Rows are points. The points of each table are mixes of a few directions, plus a little noise. How many directions does each table use, and how many do they share? Where both have some left over, give the other angles between the two spaces (their principal angles), to ten degrees, smallest first.

First (4 x 3):
[[ 12 -40 -23]
 [ 16 -55 -33]
 [ -1   5   3]
 [-26  90  54]]
Second (6 x 3):
[[-13  46  28]
 [ -3  12   7]
 [ 19 -63 -38]
 [-28  94  56]
 [ 14 -49 -29]
 [ 11 -40 -23]]
Directions: first 1, second 1, shared 1

First (10 x 8):
[[-26 -29  61 -25  -4  20 -18 -16]
 [ 40 -29   2 -28 -84 -61 -21  -9]
 [ -5 -10   0 -22 -37  -4 -25   1]
 [-10  48 -89  29  57  30   9  18]
 [ 26  47 -36  61  46 -10  64  27]
 [-45   6  38  -5  11  46  -4  13]
 [ 34 -62  19 -38 -17 -45 -35 -57]
 [ 51 -66  30 -39 -51 -70 -29 -52]
 [-21  70 -46  55  56  43  48  49]
 [-44  25  20  12  25  51  11  25]]
Second (9 x 8):
[[-10  34 -80  10  27  26  16  -3]
 [ 28 -25  45  11  94 -33  -9 -18]
 [  0  32 -31 -38 -20 -23  25   0]
 [-18   4  29 -20 -69   4   6  16]
 [ 50 -18  30 -15  47 -75   4 -20]
 [-24  42  43 -24   4  -3  52  24]
 [  0  16  10 -60 -33 -39  12  -1]
 [-53 -10 -52  40  29 106 -51  -2]
 [ 27 -75   7  96 -78  37 -54   3]]
Directions: first 4, second 5, shared 3; angles 30

First (11 x 12):
[[  14  -14   -3   16   11  -16  -22   18   -2   -9   -9  -28]
 [  59  -50  -26   27   34  -43  -64   65   -7  -16  -63  -82]
 [  -4    4    1   -5   -3    5    6   -5    1    3    2    7]
 [ -21   16   11   -4  -10   12   20  -22    2    3   26   25]
 [ -33   29   13  -20  -20   27   38  -38    4   12   32   50]
 [ -16   21   -2  -37  -18   30   34  -25    4   19   -3   46]
 [  89  -65  -52    2   39  -41  -74   88   -8   -5 -121  -92]
 [ -21   23    4  -28  -18   27   34  -29    3   15   11   44]
 [ -26   12   23   25   -4   -4    7  -19    1  -12   51    6]
 [ -33   23   19    0  -14   14   27  -32    3    1   45   33]
 [  -9    1   13   23    3  -10   -6   -3   -1  -12   28   -9]]
Second (11 x 12):
[[ 42  31 -16  21  62   6  53 -18   3 -45   4  32]
 [ 11  25 -40   1  64 -30   4 -33  11 -32  -3  26]
 [-29 -17  12   7 -17  -6  41  40   2 -10  19 -16]
 [ 16  21 -41  38  57 -23  10   1  22 -29 -22  38]
 [-37   0  44 -38 -72  31 -76  51   3  35 -14 -29]
 [ -4  -3  27 -32 -50  25 -79  -4  -8  46 -16 -17]
 [ 10   9  31 -24 -28  36 -31   2 -10  17  -3 -10]
 [ 15 -44  -1  51 -29  -4  34   6 -11  26  -4  -2]
 [-24 -63 -17  31 -27 -42  38  -8 -10  27  16 -20]
 [ -6  19  41 -69 -34  38 -51 -11 -14  17  12 -26]
 [ 10  21 -40  11  75 -34  56 -26  10 -53  13  24]]
Directions: first 2, second 5, shared 0; angles 60, 70

First (8 x 20):
[[  -6   -6   -9   24    5  -15    5  -41    6   48    4  -30   10   -4
     1    9   23   19   -3    6]
 [ -33  -26   46   47   -4  -47  -29  -25  -38    7   -2   15   13   20
    13   -2   49   22  -27  -11]
 [  26    8 -103  -53   -9   56   77  -19   66   68   22  -55   -3  -62
   -33   17  -75  -25   29   23]
 [   2   -9  -23  -18  -18    7   30    6   27   22    5   -7   14  -47
     1  -28  -33  -37    9   -3]
 [   9   10  -10  -23    2   22    2   20   -2  -26    2   10  -16   11
   -12   14  -20   -1    4    4]
 [ -23  -11   51  -25  -16    7  -36   74  -65 -121   -3   93  -31   50
   -11   10  -19   -8  -24  -17]
 [  31   23   -7   -4    9    6    7    8   45   20  -14  -28   18  -34
    24  -43   -2  -28   27   -1]
 [  -7   11   55   51   30  -35  -57  -22  -40  -17  -15    2   -6   67
    16   22   78   57  -16   -1]]
Second (8 x 20):
[[  3 -15  -7  -3 -26 -15  32   5  49  46  -4 -15  43 -85  29 -79 -24 -67
   16 -14]
 [-29 -35  34  31 -27 -47  -1  -9  -4  25  -2  13  38 -41  27 -55  16 -33
  -14 -20]
 [ 20  15  31  17   6 -20 -15  13  27   6 -22 -12  27 -27  40 -62  23 -29
   18 -11]
 [ 24  33   7 -37  17  40 -22  57 -18 -88  -7  35 -39  50 -15  27 -20   9
    8   3]
 [  6   2 -31  11   9   2  17 -42  20  56   7 -43   5 -10  -7  18   9  19
    5  12]
 [ 10  26  -4  46  51  -8 -31 -70 -19  39  -1 -53 -20  75 -12  79  75  98
   -6  25]
 [-32 -25  -1 -24 -18  15   0  21 -52 -54  19  52 -33  37 -38  52 -30  14
  -27   0]
 [  0  -3 -28 -41 -12  34  20  27  -4 -31  12  22 -22   0 -27  23 -49 -11
    0   4]]
Directions: first 4, second 4, shared 4

First (8 x 32):
[[ 12 -17  21   7   0  49  -8  11   3 -21 100 -11 -13 -13 -20  65 -19  18
   -8  88  55  -3  -4 -22  45   3 -24  42  11  28 -37  24]
 [ 34  13 -60  -9   5 -39  -3  34  14  41 -49  13 -15  -5  17 -57   5 -47
    3 -49 -46  -1  17 -32 -16  22  17 -47 -12   2  15   2]
 [ -4 -17  43  14  -7  54 -49 -45 -19  24  37 -11  34  41 -61  -5   3  51
   35  59  66 -11  -6 -61  -4  26   0 -24  28 -53 -29  45]
 [-16  13  65  35   2 -14   2 -22 -19   1 -12 -31 -18  10 -18 -39  37  17
   29 -21  19  -3 -28  17  -3 -11  28 -15  11 -23   7 -33]
 [-24   1 -22 -26  -1 -15  23   7  13 -32 -36  16   8 -25  35  28 -19 -13
  -31 -15 -41   9   4  56 -11 -19 -16  24 -15  16  15 -22]
 [  7   2 -26 -13  -9  -2 -16  25  24  11  -9   4  -5 -29   2  -9   2 -31
  -10  -1 -35   2   5  -1  -8  17   2 -29 -14 -12  -3 -10]
 [ -3   4  -9 -10  16 -28  36   3 -10 -21 -44   6 -14  -2  37  -6 -24  -6
  -12 -11  -3   5  -4  25  -2 -16  -5  27   3  28  12  -5]
 [ -8   1 -11   3  -4  -7  13 -13  -5  -3  13  11  22  21   4  23  16  13
   -7 -44 -13   1  15  19  -1 -23  -1  22 -11  14  21  -4]]
Second (11 x 32):
[[  38  -32   15  -44   35    7   34  -27  -33   21  -21  -40   37  -24
     7   41    3   -9   13  -32  -14   10  -20  -12   63    9    7  -20
   -22  -15  -44   -7]
 [ -50   42  -19   58  -46   -8  -45   36   44  -27   27   52  -48   32
    -9  -54   -4   12  -17   42   19  -14   25   15  -82  -12   -8   25
    29   20   57    9]
 [  12  -10    4  -14   11    2   11   -9  -11    7   -7  -13   12   -8
     2   14    1   -3    4  -11   -5    4   -7   -4   20    3    2   -6
    -7   -5  -15   -2]
 [  11  -10    4  -13   10    2   10   -8  -10    6   -6  -12   11   -7
     2   12    1   -3    4  -10   -4    3   -6   -3   19    3    2   -6
    -6   -4  -13   -2]
 [  35  -29   14  -40   32    5   31  -25  -31   19  -19  -36   34  -22
     7   38    3   -8   12  -30  -13    9  -18  -10   58    8    6  -18
   -20  -14  -41   -6]
 [ -17   14   -7   19  -16   -3  -15   12   15   -9    9   17  -16   11
    -3  -18   -1    4   -6   14    6   -4    9    5  -27   -4   -3    9
    10    7   19    3]
 [  14  -12    5  -16   13    2   12  -10  -12    8   -8  -14   13   -9
     3   15    1   -3    5  -11   -5    4   -7   -4   22    3    2   -7
    -8   -5  -16   -2]
 [ -74   62  -28   85  -68  -13  -66   53   65  -40   40   77  -70   47
   -13  -79   -6   17  -26   62   27  -20   38   22 -121  -17  -13   38
    42   28   85   13]
 [ -25   21   -9   28  -23   -4  -22   18   22  -13   13   26  -23   16
    -4  -26   -2    6   -9   21    9   -7   12    7  -40   -6   -4   12
    14   10   29    5]
 [  13  -11    5  -15   12    2   12  -10  -11    7   -7  -13   12   -8
     3   14    1   -3    5  -11   -5    3   -7   -4   21    3    2   -7
    -7   -5  -15   -2]
 [  41  -34   16  -47   38    7   36  -29  -36   22  -22  -42   39  -26
     8   44    3  -10   14  -35  -15   11  -21  -12   67   10    7  -21
   -23  -16  -47   -7]]
Directions: first 6, second 1, shared 0; angles 90
